Rows are points. Each copy is the shape, with its points in the same order, turned, moved and blurred by noise. Is it also mirrored, or only turned?
(in the rows, 128 means zero)

Shape (7 x 3):
[[ 96 149 131]
 [131 188  78]
 [130 211 112]
 [144 103 145]
 [ 76 186 190]
 [168 109 103]
 [115  98  67]]
Copy 1:
[[125 118 178]
 [ 53  92 185]
 [ 53 132 188]
 [127 112 112]
 [138 184 200]
 [100  74 106]
 [121  41 148]]
Copy 1 is: only turned
Copy 2, 7 rows:
[[154  96 139]
 [114  36 115]
 [139  57  82]
 [108 155 135]
 [218 114 108]
 [ 69 111 121]
 [ 86  94 184]]
Copy 2 is: mirrored
Copy 3 (7 x 3):
[[ 95 123 132]
 [ 76 190 115]
 [ 68 186 152]
 [167 122 150]
 [ 60  88 185]
 [170 168 121]
 [146 146  65]]
Copy 3 is: only turned
Copy 4, 7 rows:
[[114 111 150]
 [192 132 153]
 [165 164 175]
 [109 115  84]
 [ 82 143 200]
 [154 130  66]
 [176  74  92]]
Copy 4 is: mirrored

Shape:
[[117 153  75  95]
 [166 116 162 123]
 [ 57 147 138 118]
 [ 64 136 102 106]
 [100 121  70  66]
 [159  57 178 150]
 [186 103 173  71]]
Copy 1 (7 x 4):
[[166 153  94 126]
 [ 95 144 176 122]
 [ 90 141  62  96]
 [123 160  58 108]
 [171 192  82 110]
 [ 44 178 184 150]
 [113 172 203  85]]
Copy 1 is: mirrored
Copy 2, 7 rows:
[[169 170  71 144]
 [136 119 129  74]
 [100 189  52  89]
 [117 198  59 125]
 [165 204  95 156]
 [ 92 108 176  83]
 [183 146 162  64]]
Copy 2 is: mirrored
Copy 3:
[[139  93 172 129]
 [154 146  89 159]
 [ 97  75 117  99]
 [102  81 160  99]
 [112  90 191 151]
 [109 190  70 157]
 [147 133  92 219]]
Copy 3 is: mirrored

Shape, 14 rows:
[[136  79 139 109 122 149 168 155]
 [117 140   7 117 149 135 163 126]
 [118 155 151 133 136 138 165 118]
 [140 135 143 110 169 124 165 138]
 [124  54 133 139 118 128 160 117]
 [122 153 160 143 160 124 131 152]
 [115 134 112 127 116 125  92 149]
 [172 148 157 113 136 134 130  82]
 [134 139  39 150 125 136 161 141]
 [163 108 147 105 129 190 134 137]
 [224 155 158 134 204 136 168 138]
 [121 128  89 148 170 158 144 107]
 [115 143 112 139 130 123  28 147]
 [134 142 157 135 116 129 142 138]]
Copy 1:
[[124  77 152 138 141 106 157  85]
 [152 102  94 121 162 145  30 126]
 [ 93 115 130 148 141  80 140 145]
 [105 129 130 164 146  89 125  94]
 [149  67 107 128 107  89 158  93]
 [ 89 147 140 155 104 114 131 128]
 [124 146 114 110 116 153 139 134]
 [126 157 143 112 146  43 147 130]
 [157  87 125 137 140 143  61 151]
 [113 100 176  81 137  87 138  95]
 [120 156 196 175 127  46  90  93]
 [104 104 109 113 118  97  75 121]
 [122 198 109  81  87 159 138 136]
 [111 125 149 140 129 104 158 137]]
Copy 1 is: mirrored
Copy 2:
[[171 131  81 120 131  97 160 195]
 [119  67 148 115 208 182 140 210]
 [118 128  93 142 160  93  98 170]
 [135 160  94 145 155 126 106 183]
 [155 116 115 161 124  86 178 200]
 [141 139  88 153 153 110  97 122]
 [125 117 129 118 152 132 143 124]
 [102 156 126 124  94 110  98 174]
 [143  67 145 122 174 157 112 185]
 [122 130  55 101  97 122 137 174]
 [152 176  82 146  96 157  46 194]
 [ 96  98 108 168 155 153 112 183]
 [103 118 143 123 136 152 154  66]
 [140 134 110 127 139  90 117 145]]
Copy 2 is: mirrored
Copy 3:
[[122 112 138  97 116 160 111 176]
 [107 211 137 122  32  84 115 160]
 [109 153 137 126 161 112 113 138]
 [ 93 154 116 105 139 142  92 133]
 [131  84 150 122  99 131  86 161]
 [ 87 133 114 100 155 116 130 108]
 [138 133 118  97 101 106 157 109]
 [132 153 142 157 148 156 110  89]
 [ 93 176 135 139  53  93 141 162]
 [122 136 174 103 128 182 137 132]
 [ 34 160 117 146 143 198  99  93]
 [ 88 162 169 114  94  99 103 119]
 [144 123 119  79  91  94 180  52]
 [119 127 122 123 150 128 138 131]]
Copy 3 is: mirrored
Copy 4 (14 x 8):
[[116 140 162 154 162 137 104 181]
 [127 145 125 208 148 226 155  89]
 [ 84  96 147 147 151 117 144 124]
 [103 112 141 191 161 105 136 142]
 [146 110 154 141 131 149 119 192]
 [100 110 107 153 169  86 153 133]
 [142 152 102 129 154 126 138 110]
 [111  80 142 163 126  92  89 103]
 [128 120 116 174 176 209 140 105]
 [ 87 139 129 152 150 122  67 148]
 [ 83  57 109 232 188  85  83 139]
 [ 96 106 101 178 124 168 139 132]
 [159 158  48 120 134 102 134  94]
 [109 105 139 132 169 105 127 127]]
Copy 4 is: mirrored
